Rows are points. The ring and each string are closed loops that go straight from each point to the next, and from the last back to the first. Before rounding, they use only three directions, however many columns there are. How many times does the string pass through the ring? Passing back the other way cancels.

Ring (6 x 4):
[[ 0.86 -1.24 -0.65  0.10]
 [ 1.82 -0.84 -2.64 -0.65]
 [ 0.96 -0.03 -2.77  0.03]
 [-1.51  0.90 -0.75  1.65]
 [-2.08  0.78  1.23 -0.31]
 [-0.88 -0.35  1.17 -0.63]]
String (24 x 4):
[[-0.63  0.89 -2.08  1.30]
 [-1.42  1.21 -1.44  1.70]
 [-0.88  0.85 -0.77 -0.79]
 [-0.67  0.19 -0.51  0.44]
 [-0.83  0.17 -0.34  0.77]
 [-2.72  1.02  1.20  1.48]
 [-3.28  1.47  2.42 -0.95]
 [-1.89  0.81  1.57 -2.08]
 [-0.98  0.31  0.71 -1.76]
 [-0.74 -0.05  0.23 -0.11]
 [-1.28 -0.45  1.38  0.93]
 [-0.85 -0.85  1.29  0.93]
 [-0.08 -1.41  1.15  0.29]
 [ 0.62 -0.78 -0.26 -1.71]
 [ 0.27 -0.37 -0.71 -0.79]
 [-0.03 -0.45 -0.74  0.88]
 [ 1.75 -1.77 -1.95  1.68]
 [ 2.82 -1.65 -3.06 -0.57]
 [ 2.62 -0.94 -3.16 -2.35]
 [ 0.71 -0.20 -1.56 -1.24]
 [ 0.42 -0.26 -1.63  0.38]
 [ 0.58 -0.24 -2.43  1.61]
 [ 0.75  0.22 -3.24  1.05]
 [ 0.22  0.64 -2.66  0.15]]
Times through: 4
String (16 x 4):
[[-1.87  0.95 -1.02  3.67]
 [-3.17  1.48  0.25  3.90]
 [-1.77  0.52  0.27  1.79]
 [-0.85  0.15 -0.14  0.44]
 [-1.74  0.79  1.18 -1.68]
 [-2.49  1.13  2.26 -2.55]
 [-3.07  1.06  2.40 -0.16]
 [-1.69  0.35  0.51  1.54]
 [-0.89  0.36 -0.21 -0.11]
 [-1.65  1.21 -0.25 -0.24]
 [-1.72  1.22 -1.17  2.33]
 [-1.01  0.58 -1.81  3.49]
 [-0.37  0.11 -1.44  1.75]
 [ 0.12  0.22 -1.50 -0.61]
 [ 0.14  0.63 -2.51  0.15]
 [-1.05  1.05 -2.47  3.34]]
Times through: 3

Ring (8 x 9):
[[-0.97 -1.41 -2.88 -0.07 -0.55 -1.43  0.86 -0.30  0.21]
 [-1.61  1.38 -2.84 -0.82  1.30 -1.56  0.64  0.29 -0.77]
 [-1.28  3.06 -0.43 -1.18  2.18 -0.79  0.71  1.17 -1.25]
 [-0.43  3.06  1.79 -0.96  1.75  0.29  0.58  1.32 -1.00]
 [ 0.78  1.08  3.43 -0.17 -0.01  1.42  0.40  0.76 -0.01]
 [ 1.10 -0.54  3.33  0.24 -1.04  1.40  0.59  0.47  0.52]
 [ 0.68 -2.77  1.22  0.53 -1.96  0.24  1.17  0.16  0.94]
 [-0.21 -2.69 -1.28  0.33 -1.53 -0.84  1.16 -0.15  0.70]]
String (22 x 9):
[[-0.71 -1.95 -3.72  0.33 -1.27 -1.02  0.11 -1.36  0.71]
 [-1.73 -1.93 -4.52 -0.28 -0.29 -2.65  1.50  0.01 -0.02]
 [-1.45 -0.38 -2.48 -0.60  0.51 -1.97  1.50  0.73 -0.46]
 [-0.75  0.46 -1.36 -0.36  0.31 -0.65  0.47  0.03 -0.20]
 [-1.13  1.55 -2.98 -0.45  0.78 -0.65 -0.43 -0.82 -0.33]
 [-1.76  2.78 -2.95 -1.04  1.99 -1.30  0.11  0.13 -1.07]
 [-1.74  3.91 -2.32 -1.25  2.57 -0.96 -0.11  0.30 -1.35]
 [-2.09  4.82  0.12 -2.05  3.93 -1.66  1.67  2.78 -2.36]
 [-0.90  2.03  1.24 -1.11  1.75 -0.79  1.64  2.08 -1.16]
 [-0.33  1.57  0.65 -0.53  0.76  0.14  0.40  0.55 -0.44]
 [ 0.09  2.20  0.69 -0.28  0.54  1.08 -0.68 -0.42 -0.16]
 [ 0.66  3.42  4.09 -0.61  1.21  1.92 -0.17  0.93 -0.60]
 [ 0.99  2.06  5.71 -0.53  0.69  1.74  0.98  1.97 -0.48]
 [ 0.26  0.30  2.50 -0.31  0.04  0.40  1.18  1.24 -0.16]
 [ 0.83 -0.41  3.82 -0.07 -0.56  0.90  1.34  1.38  0.15]
 [ 1.21 -1.50  4.13  0.26 -1.34  1.11  1.42  1.18  0.56]
 [ 0.00 -0.35  0.94 -0.16 -0.29 -0.03  1.00  0.66  0.05]
 [ 0.16 -0.70  0.72  0.04 -0.67  0.17  0.73  0.24  0.30]
 [ 0.08 -1.38  0.89  0.01 -0.81 -0.24  1.35  0.72  0.28]
 [ 0.06 -0.47 -0.42  0.16 -0.75  0.27  0.05 -0.57  0.44]
 [ 0.17 -2.92 -1.83  0.73 -2.19 -0.17  0.20 -1.30  1.21]
 [-0.22 -1.38 -1.74  0.28 -1.11 -0.32  0.19 -0.86  0.62]]
Times through: 3
